Each point is reached from the start by the listed moves, each made once or not at all, plus a little noise. Is the number of moves made odd or even? Then give how often each move was made.

Moves:
(1): 29,-14,19,-15
(2): 39,53,-9,19
Start: -9,4,-6,-3
Points:
26,53,-16,17 => odd (0, 1)
60,44,3,2 => even (1, 1)

Moves:
(1): 21,-5,-3,-11,-3,-4,-4,2
(2): 4,25,-1,6,4,-8,1,-7
(3): 5,1,27,-8,-1,5,-15,16
(4): 16,-9,13,31,6,-11,8,-2
(5): -1,-8,-7,-12,39,-3,-7,6
(6): 11,6,-8,13,2,36,1,18
(7): 9,0,15,-13,4,-1,32,-7
(8): -8,4,-9,3,-4,-9,8,36
Start: 16,3,3,-1,-3,5,-14,2
Points:
60,17,-12,28,41,6,-8,56 => even (1, 1, 0, 1, 1, 1, 0, 1)
56,2,49,21,7,34,12,28 => even (0, 0, 1, 1, 0, 1, 1, 0)
30,5,45,-23,0,9,3,11 => even (0, 0, 1, 0, 0, 0, 1, 0)
30,2,-9,-9,-10,-8,-10,40 => even (1, 0, 0, 0, 0, 0, 0, 1)

Moves:
(1): 17,-2,0,-3,-5,2,6,-4,3,3,2,1,-6,1,2,0,1,-2,4,3
(2): -5,21,-1,-4,-6,-12,2,-10,-2,0,-1,1,-3,7,-5,8,3,-4,3,2
(3): -2,4,25,-3,-1,0,2,10,7,-3,-1,5,-3,-11,5,-8,9,2,4,1
(4): 6,-2,2,30,6,-2,-2,-6,-2,0,8,2,-1,6,7,2,9,-3,11,1
(5): 5,4,-2,0,15,-2,0,2,7,-1,1,4,-5,0,2,8,2,1,-1,2
(6): 3,5,-1,1,-4,20,8,-1,-1,-1,2,3,2,2,3,4,1,2,2,6
(7): -5,-4,5,0,5,-8,18,-1,-3,5,-1,2,-1,1,-3,-2,5,-6,-2,-5
(8): 1,2,-5,6,-4,2,-2,12,-2,6,3,2,3,1,-4,-1,0,-4,-1,0
(9): 2,-2,1,6,-2,1,2,1,17,1,-7,-4,3,4,-5,-4,-2,1,-4,2
(10): -6,-1,2,-2,-3,1,-2,-8,-2,22,3,-1,4,0,0,3,4,3,3,1
(11): -4,-4,1,-1,3,-4,6,3,1,-4,22,5,-5,2,-2,-2,-5,10,3,3
(12): -1,1,3,1,-3,0,-2,-6,-4,5,-10,26,-14,3,1,-1,-12,3,0,-5
(13): 10,1,2,-3,5,-7,0,-1,-2,-4,3,15,25,-5,-6,-1,-5,1,-4,4
(14): -1,-4,8,-6,3,-5,-2,7,-1,3,0,3,7,23,-4,-3,7,2,1,2
(15): -2,-1,-12,-1,-4,-6,1,2,4,-1,7,1,5,4,24,8,-1,-4,4,7
(16): -4,-10,3,1,-5,1,-3,2,4,-4,3,2,-2,-1,-6,15,-3,-1,2,1
(17): 0,-1,-11,4,-1,2,1,-11,8,-3,3,8,-1,-5,-2,1,19,-5,-5,-8
(18): -2,0,3,4,-4,-2,6,7,-1,-2,-4,-1,8,0,1,9,5,22,-2,-10
Start: -1,3,18,4,-4,-6,-2,5,3,0,-4,-9,-1,-8,-4,9,7,-5,-9,-3
Points:
8,21,58,-6,2,-32,23,3,26,14,-23,29,-21,19,-11,9,18,-9,-5,-1 => even (1, 1, 1, 0, 1, 0, 1, 0, 1, 0, 0, 1, 0, 1, 0, 0, 0, 0)
-4,-13,28,4,10,-15,1,20,29,-5,14,0,-4,19,-20,23,5,7,-8,5 => odd (0, 0, 0, 0, 1, 0, 0, 0, 1, 0, 1, 0, 0, 1, 0, 1, 0, 0)
1,-6,28,30,4,-19,32,9,-4,0,21,47,25,28,17,22,11,21,4,0 => odd (0, 0, 0, 1, 0, 1, 1, 0, 0, 0, 1, 1, 1, 1, 1, 0, 0, 1)
5,13,41,28,11,-32,0,13,21,-8,36,38,15,9,-20,29,43,-8,2,3 => even (0, 1, 1, 1, 1, 0, 0, 1, 0, 0, 1, 0, 1, 1, 0, 1, 1, 0)
9,18,18,0,-6,-19,4,-24,28,29,-14,27,-14,25,-14,22,29,-7,-8,-4 => even (1, 1, 0, 0, 1, 0, 0, 0, 1, 1, 0, 1, 0, 1, 0, 0, 1, 0)
20,-2,37,34,-11,-21,7,8,22,26,27,41,11,-1,17,5,5,0,11,14 => even (1, 0, 1, 1, 0, 0, 0, 1, 1, 1, 1, 1, 1, 0, 1, 0, 0, 0)
-3,-12,60,-1,-19,-14,14,16,6,36,-7,32,-12,9,-15,13,18,-9,1,-6 => even (1, 0, 1, 0, 0, 0, 1, 1, 0, 1, 0, 1, 0, 1, 0, 1, 0, 0)

Moves:
(1): 18,0,7,-7,-2,-5,-1,-12,-4,-3,-5,-2,4,-1,3,-4,-3,-5,-4,-3,0,-3,6,-2,-1,-1
(2): 3,22,-6,-6,3,2,3,0,4,2,-2,-1,-5,-1,-4,-2,-10,4,2,4,3,-7,0,11,-1,1
(3): -8,-3,24,10,-6,-1,-17,7,4,-2,0,2,-1,-7,-16,-14,-6,4,-3,0,-7,7,0,14,-3,-3
(4): 2,2,-8,11,-6,1,-1,-4,4,1,-4,1,-2,7,-9,-6,3,1,-11,-5,8,-1,7,-7,-1,0
(5): -4,1,1,18,18,3,0,-4,-1,-1,5,-1,4,2,-2,0,-1,-2,3,0,-1,-17,2,12,6,0
(6): -3,-1,-3,7,1,13,-2,2,-6,-5,2,-5,3,7,4,0,-6,-5,4,-3,-12,6,-2,0,-3,2
(7): 0,-7,8,-1,0,3,14,-5,1,6,8,-1,-7,3,-5,6,-7,1,2,-1,0,-3,2,1,-2,-1
(8): 7,1,4,6,-6,0,4,14,-2,9,0,3,-4,3,1,4,-1,0,-2,0,-1,-5,0,-8,2,1
(9): 7,-5,-2,-2,8,6,-3,-1,22,-8,-3,-9,-5,2,-3,16,-4,3,-9,3,-4,10,-6,-2,10,-16
(10): 1,-4,-4,3,0,3,-11,-5,-9,19,-6,-11,-3,0,-4,-2,2,-3,-4,1,1,1,-2,2,7,-5
(11): -2,8,3,7,0,-1,-1,-6,5,4,17,-4,-6,-2,9,0,3,-7,3,-3,0,8,-2,7,2,-2
(12): 2,2,0,1,0,0,2,-4,7,0,2,15,0,-6,-8,0,5,-2,0,-1,-5,3,-5,-7,4,-3
(13): -2,3,3,0,-2,-2,0,-2,8,8,-10,-5,15,-8,-2,4,-1,-5,-7,6,-8,2,-2,5,-10,9
(14): -1,4,1,-1,3,-5,6,3,0,-1,2,2,2,10,-1,0,-3,-7,1,1,0,8,-1,1,5,-6
(15): -5,0,2,-1,-1,3,5,-1,2,2,-3,8,3,-3,14,-2,-2,3,-3,-4,-5,-2,6,3,1,-5
(16): 1,4,9,7,1,-1,6,-6,-15,1,-13,1,-3,-1,11,15,-1,4,3,-5,6,7,-6,0,-2,5
(17): -2,7,7,-4,-4,5,5,-6,1,6,-6,3,5,12,-1,-1,16,-3,2,-1,1,-13,-7,12,-3,2
(18): 7,-9,6,-4,10,7,-4,-3,-4,4,6,16,1,4,-2,1,-1,12,-9,-1,3,16,-2,5,-1,-4
(19): -1,0,-5,10,-5,-4,4,3,7,7,0,-4,3,0,2,-1,-3,11,13,3,1,5,4,-2,-2,-1
(20): 0,-2,2,3,-8,6,5,-1,1,-5,1,4,-2,-3,6,2,-2,2,3,17,7,2,-1,-2,-2,-3
(21): 0,-3,3,-1,3,7,-2,5,3,4,-2,1,0,0,-1,-5,2,-7,1,-6,11,3,-5,1,-1,7
(22): 4,8,-6,-1,6,3,5,12,-1,-11,-14,-3,-2,-8,-8,-1,17,-10,1,3,0,18,14,1,-11,-2
(23): -4,-3,1,-1,-8,2,-9,-2,4,3,0,4,8,-1,-7,11,-5,-1,5,2,4,-6,15,4,-1,-3
(24): 7,-4,-11,-5,-4,-5,0,-2,-1,-3,-4,-3,-3,-5,3,6,-4,3,0,-6,-2,1,-3,20,5,3
Start: 4,9,-5,3,6,22,6,-19,6,1,-2,-6,11,-3,-8,2,-3,6,1,-1,-4,-11,0,-3,-4,-6
Points:
-7,45,32,58,-3,53,4,-16,12,15,-1,8,12,22,-18,5,-11,-11,12,1,17,-20,1,43,-5,-4 => odd (0, 1, 1, 1, 1, 1, 0, 1, 0, 0, 1, 0, 0, 1, 0, 1, 1, 0, 0, 1, 1, 0, 1, 0)
16,3,19,23,4,32,-12,5,50,11,-21,13,27,-25,-52,23,-3,17,-8,15,-21,36,20,5,-17,-28 => odd (0, 0, 1, 0, 0, 0, 0, 1, 1, 0, 0, 1, 1, 0, 0, 0, 0, 1, 1, 0, 0, 1, 1, 0)
13,26,8,28,9,40,25,-40,21,4,-20,5,39,14,-46,10,12,-33,-3,-4,-17,-18,28,17,-18,-9 => odd (1, 0, 0, 1, 1, 1, 1, 0, 0, 0, 0, 1, 1, 1, 0, 0, 1, 0, 0, 0, 0, 1, 1, 0)
30,0,-14,20,24,29,21,-40,31,8,-23,-15,4,-19,-16,20,-2,5,1,-5,-18,2,16,23,13,-38 => even (1, 0, 0, 0, 1, 0, 1, 0, 1, 1, 0, 1, 0, 0, 1, 0, 0, 0, 1, 0, 0, 1, 0, 1)
8,-1,22,33,-23,45,24,-37,6,60,-26,13,23,7,-5,31,-4,28,-5,12,11,-6,13,10,-18,-12 => even (0, 0, 0, 1, 0, 0, 1, 1, 0, 1, 0, 0, 1, 0, 1, 1, 1, 1, 1, 1, 0, 0, 1, 0)

Moves:
(1): 3,4,0,3,-2,-4,-2,-1,-2,-4,-5,-13,-1,3,-8,-1,-3,7,3,-6,-2,-3,-3,-4,3,-4
(2): -7,7,-6,-2,-6,19,7,-3,0,8,3,6,-2,0,11,-7,5,7,-1,-12,-2,-6,5,4,5,-4
(3): -3,6,6,-2,-4,0,-2,4,-2,1,-6,3,1,2,5,9,3,-2,0,-2,-2,-1,-4,2,0,3
(4): -2,-2,4,2,8,5,-3,5,-9,0,-5,5,5,-11,-2,-2,8,6,-2,-5,-3,3,2,-1,8,7
(5): -7,-16,-2,5,-1,-6,-2,-13,-12,3,-1,-3,6,16,4,9,2,8,8,1,-7,-3,-2,-14,-10,-4
(6): 5,2,-3,8,2,2,8,-2,-3,-5,-2,6,-6,3,7,-2,3,-2,2,5,-2,-1,5,2,-1,0
(7): 5,-1,0,7,-6,-2,5,2,0,3,-2,-6,7,-8,13,4,9,-5,-3,2,12,6,-2,6,9,-6
(8): 8,-7,-3,0,-2,2,-3,5,5,4,1,1,-8,-4,-1,8,-1,3,1,3,-1,-2,7,2,-5,2
(9): 8,-3,0,8,-3,8,5,5,4,5,-8,-3,10,12,9,-1,1,-11,3,8,4,7,2,-1,7,1
(10): 5,1,-5,1,-5,4,-2,-4,5,1,1,10,2,2,3,1,-5,10,3,-3,-5,-8,7,-4,4,-4
(11): 3,0,6,-7,-4,7,-3,5,-8,11,8,4,-2,0,-2,-1,-11,0,2,0,0,2,-9,6,1,1
(12): -9,-9,7,2,-6,-5,-7,3,13,-6,0,2,0,0,3,-6,1,9,12,-11,-5,-11,-11,18,1,6
(13): 1,3,3,5,-10,5,-1,11,-5,7,-2,6,-4,-2,-2,-12,0,-14,-3,0,4,5,2,-6,-17,-12
(14): -11,-5,1,20,1,1,-11,5,2,1,9,-4,4,9,1,12,-10,-2,-9,3,12,1,1,-5,0,-14
(15): 9,7,8,-7,4,-8,-4,2,-6,0,13,-9,-2,3,12,-6,-2,-2,-2,-5,-2,7,9,-2,-7,3
(16): 1,10,2,6,5,8,-1,1,1,5,-2,2,7,-4,6,-2,-6,0,-3,11,9,2,4,5,-8,7
(17): -1,3,0,12,-4,-6,-7,-9,1,-10,1,-5,-4,1,9,-1,-1,2,-8,1,-7,8,-7,-2,2,3
(18): 12,-17,8,-8,-8,5,3,11,5,-9,11,2,-1,0,11,-5,-2,7,-5,-9,2,-2,-11,9,-1,8
(19): 3,3,4,-13,-6,-5,5,13,-5,1,-9,-9,-4,-5,11,-4,-7,2,7,2,-4,-3,3,-8,2,1
(20): 1,9,-13,-9,-1,3,4,12,-9,7,1,0,2,4,3,0,10,1,-10,8,0,5,1,9,-4,-2
(21): 4,3,-12,0,6,1,-2,-7,2,-16,8,-5,-4,2,1,3,1,-5,3,-1,4,-4,-4,-12,-3,5
(22): -4,-1,-4,-3,-2,-7,-8,0,0,0,-5,4,-8,-2,-1,-4,0,2,1,-8,10,5,3,-7,-1,8
(23): -4,2,6,1,-1,2,-5,0,1,-7,2,5,-4,-6,-1,-4,4,6,2,7,1,4,4,0,-1,-3
(24): 2,-5,0,0,-7,-4,-3,-1,-5,-1,4,-2,-5,3,3,1,0,-1,-6,6,-1,-8,6,7,-1,5
Start: -19,-2,6,2,-1,-7,7,6,-10,3,-1,-5,-6,-3,-17,-7,-9,-7,-3,3,-13,-8,-15,-1,-2,-7
Points:
6,-28,10,20,-48,6,-1,39,-19,24,4,-22,-7,20,43,-13,-21,5,1,-21,8,-3,7,-33,-13,-32 => odd (1, 1, 0, 0, 1, 0, 1, 1, 1, 1, 0, 0, 1, 1, 1, 0, 0, 1, 1, 0, 0, 1, 0, 0)
4,-8,5,3,-21,-17,-22,25,-4,-27,31,-18,-28,-14,40,-19,5,11,-21,6,8,3,-16,30,-21,27 => even (0, 0, 0, 0, 0, 0, 1, 1, 0, 0, 0, 1, 0, 0, 1, 1, 1, 1, 0, 1, 1, 1, 1, 1)
-18,-5,-16,44,-24,18,-9,10,-37,29,2,-12,-14,38,23,3,-18,8,-19,22,-1,0,-2,-1,-14,-8 => odd (1, 1, 0, 0, 1, 1, 0, 1, 1, 0, 1, 0, 0, 1, 0, 1, 1, 0, 0, 1, 0, 1, 0, 1)
-8,9,35,10,-12,-6,-14,31,-19,19,-12,-16,10,-8,16,-18,-7,-4,9,-13,8,9,-24,20,10,19 => even (1, 0, 1, 1, 0, 0, 1, 0, 1, 0, 1, 1, 0, 0, 1, 1, 0, 0, 0, 0, 0, 1, 0, 0)
-14,-27,16,38,-56,17,-9,25,-10,-9,14,-20,-3,20,45,-22,-23,15,12,-15,-6,-13,-41,-15,-1,-32 => odd (1, 1, 0, 0, 1, 0, 1, 0, 1, 1, 1, 1, 1, 1, 0, 0, 1, 1, 1, 0, 1, 0, 1, 0)
18,10,24,17,-41,17,18,39,-26,1,-11,-13,-4,-2,60,-36,2,-2,-7,-22,-20,5,-7,-6,12,-11 => odd (1, 1, 1, 1, 0, 1, 1, 0, 1, 1, 0, 0, 1, 0, 1, 0, 1, 1, 1, 0, 0, 0, 0, 0)
-42,-3,-4,21,-18,24,-13,29,-3,14,-4,19,3,3,8,-17,6,21,-4,-11,-2,-7,1,11,18,-9 => odd (0, 1, 0, 1, 0, 0, 0, 0, 1, 1, 0, 1, 0, 1, 0, 0, 0, 0, 0, 1, 0, 1, 1, 0)
-7,-8,15,33,-34,-7,-28,41,-34,-22,3,-14,-12,26,56,-23,-10,16,-7,4,-8,-4,-8,-16,-28,6 => even (1, 0, 1, 1, 1, 1, 0, 0, 1, 1, 0, 1, 1, 1, 1, 1, 1, 1, 1, 1, 1, 1, 1, 1)
13,12,3,22,-26,28,3,34,-3,-18,19,-11,-23,10,42,-43,4,2,-8,2,-10,3,-12,20,-31,2 => even (1, 1, 0, 0, 0, 1, 0, 1, 1, 0, 0, 1, 1, 0, 1, 1, 1, 1, 0, 1, 1, 0, 1, 0)
-15,16,36,14,-31,15,-12,40,-22,20,-8,-5,-7,-27,46,-54,-6,-6,1,-7,4,21,-10,10,0,6 => odd (0, 1, 0, 1, 0, 0, 1, 0, 1, 0, 1, 1, 1, 0, 1, 1, 1, 0, 1, 0, 0, 1, 1, 0)
-29,9,-2,23,-30,15,-23,31,6,-3,-1,-1,-27,-11,5,-23,-29,18,14,-13,7,-27,2,-19,-23,-19 => even (1, 1, 0, 0, 0, 0, 0, 1, 0, 1, 0, 1, 1, 1, 0, 1, 0, 0, 1, 0, 1, 1, 1, 0)

Moves:
(1): 5,-4,-2,-1,-3,4,0,2,5,0,0,14,9,4,3,1,-1,-4,-7,4,6,6,-6,0,-1
(2): 1,-4,2,-1,-1,0,-6,-2,5,0,0,5,0,0,-3,-2,0,-6,-4,-3,10,0,4,-3,-4
(3): -2,3,-1,4,0,0,1,0,-7,1,-2,-2,-1,-2,0,0,-4,3,-5,0,2,-6,4,-3,0
(4): 5,-8,4,3,5,3,3,-2,2,2,5,-4,-2,5,-6,7,0,-1,-2,3,5,-4,-2,6,0
(5): -4,8,6,10,-6,4,-7,-13,5,6,2,4,-2,-1,4,11,3,-8,-1,2,4,4,3,-10,-12
(6): 2,11,2,4,-1,1,-7,7,3,-5,-3,4,7,0,3,9,-5,-2,-8,-13,-6,-1,1,3,-5
(7): 4,8,-1,2,5,12,8,5,-7,3,-5,-2,6,5,1,7,-3,2,5,-6,8,-3,5,-2,-1
(8): -1,7,7,-3,-5,4,5,2,5,-1,14,8,-1,0,8,2,-1,-1,1,-2,2,6,11,-2,4
(9): -1,8,-4,-2,-14,-4,9,0,7,-5,-1,-1,6,-17,5,-4,7,8,7,-4,-11,3,1,-7,-3
(10): -6,-6,5,0,-2,0,6,-1,-5,4,-7,-7,-3,-4,5,7,-2,5,-3,-1,-2,1,5,-4,-1
(11): 3,-5,-7,-2,-6,6,1,-2,-10,1,-2,1,0,2,-6,6,-8,-1,-4,-10,2,1,10,4,1
(12): -8,3,-7,8,0,3,5,-1,-2,7,2,2,10,-2,0,0,3,-8,-4,0,0,-5,2,1,6
(13): 2,1,5,-3,-5,0,-3,0,5,5,-12,1,3,5,-9,3,-4,-6,-5,4,-1,2,7,-4,-2
(14): 2,6,3,-5,1,-7,-6,12,-4,2,-1,0,-7,-3,-6,-4,-10,-1,7,9,-6,-3,-2,-7,-8
(15): -6,3,3,3,6,-2,7,-1,7,2,-2,-2,-6,-9,-3,6,3,13,-4,12,-2,11,7,8,-1
(16): -5,0,5,-8,-3,4,-3,0,-8,5,2,-7,7,-1,4,-1,-7,4,2,-5,0,-7,7,-1,-4
(17): 17,10,-10,12,-2,1,2,5,15,-10,-3,-9,-5,-7,11,1,-11,1,16,-10,9,-5,-4,2,12
(18): -5,-4,-8,1,-2,-2,6,-4,2,-5,-4,-9,9,-3,-2,-1,-8,-6,7,-6,2,4,-4,-4,2
(19): -4,-1,-1,5,3,-5,3,-8,2,-5,-4,8,2,-9,-4,3,6,-10,0,7,-9,2,6,6,6
(20): -7,-4,1,4,5,12,-11,-1,6,-4,4,-4,-2,-1,-8,2,7,-1,7,-2,-6,1,-12,-5,3
(21): 9,5,7,22,4,2,1,-2,1,1,-8,-4,-15,-1,-9,-3,-4,3,3,-1,2,1,13,0,-11
(22): 0,-2,0,-5,3,-5,3,-7,8,7,-6,5,-3,4,-7,0,-10,-5,6,-2,-4,-12,11,-1,-1
(23): -9,-2,3,-6,-5,-1,7,-4,1,-2,-3,0,-1,2,-3,0,0,0,0,3,-4,-4,0,6,2
(24): -4,-4,-4,7,1,-5,-4,0,5,0,-4,-6,3,3,-5,0,2,0,14,4,-3,-4,3,-3,-1
Start: -9,-3,-2,1,7,5,0,1,-1,-4,4,8,4,2,7,7,-1,-3,4,-1,-1,-11,6,-9,-4
Points:
-5,20,17,3,-6,5,-6,-2,14,10,4,6,-11,-13,22,21,-43,-12,24,-13,14,-32,44,-38,-19 => odd (0, 1, 1, 0, 1, 0, 0, 1, 0, 1, 0, 0, 0, 1, 0, 1, 1, 0, 0, 0, 0, 1, 0, 0)
-12,-3,5,21,8,37,13,-22,27,5,-14,-5,-13,-2,-7,52,-23,-4,21,-15,19,-21,32,-8,-7 => odd (0, 1, 0, 1, 1, 0, 1, 0, 0, 1, 1, 0, 0, 0, 1, 0, 1, 0, 0, 1, 0, 1, 1, 0)
-28,-30,1,-4,1,18,13,-20,4,5,-23,-12,5,8,-29,31,-29,-16,4,-11,-7,-28,24,-13,1 => odd (0, 0, 1, 1, 0, 0, 0, 0, 0, 1, 1, 0, 1, 0, 0, 0, 0, 1, 0, 1, 0, 1, 1, 0)
-29,16,0,35,-16,27,-2,-16,30,-8,-12,8,14,-11,3,52,-10,-34,17,-19,-17,-11,36,-15,9 => even (0, 0, 0, 0, 1, 1, 0, 1, 0, 1, 1, 1, 1, 0, 0, 0, 1, 0, 1, 1, 0, 0, 1, 1)
-25,-5,-11,22,-6,13,50,-24,14,4,-35,17,19,-27,-17,28,-22,-11,6,-7,-4,-5,60,-5,-11 => odd (1, 1, 0, 0, 0, 0, 1, 0, 1, 1, 1, 1, 0, 0, 1, 0, 0, 1, 1, 0, 1, 1, 1, 0)
3,18,-20,51,22,26,8,1,23,-11,-32,-20,-2,-8,-17,35,-44,5,42,-34,1,-24,40,-9,-7 => odd (0, 0, 1, 0, 0, 1, 1, 0, 0, 0, 1, 0, 0, 0, 1, 0, 1, 1, 0, 1, 1, 1, 0, 1)
-22,-8,10,21,-3,20,6,-17,23,-2,-33,16,35,10,-9,52,-15,-40,-1,-3,9,-5,28,-18,-22 => even (1, 1, 0, 1, 1, 1, 1, 0, 0, 1, 0, 0, 1, 0, 0, 0, 0, 1, 1, 0, 0, 0, 1, 1)
-25,-8,28,9,3,17,8,-20,17,9,13,27,8,-12,15,41,-2,-11,-14,15,12,9,41,-10,-19 => odd (1, 1, 0, 1, 1, 0, 0, 1, 0, 1, 0, 0, 0, 0, 1, 1, 0, 0, 1, 0, 0, 0, 0, 0)
-23,11,22,46,19,17,-26,-13,33,20,-24,22,9,-5,-39,39,-25,-31,1,17,-8,-24,52,-23,-40 => even (1, 1, 1, 1, 1, 1, 0, 0, 0, 0, 0, 1, 1, 1, 1, 1, 0, 0, 1, 1, 1, 1, 0, 1)
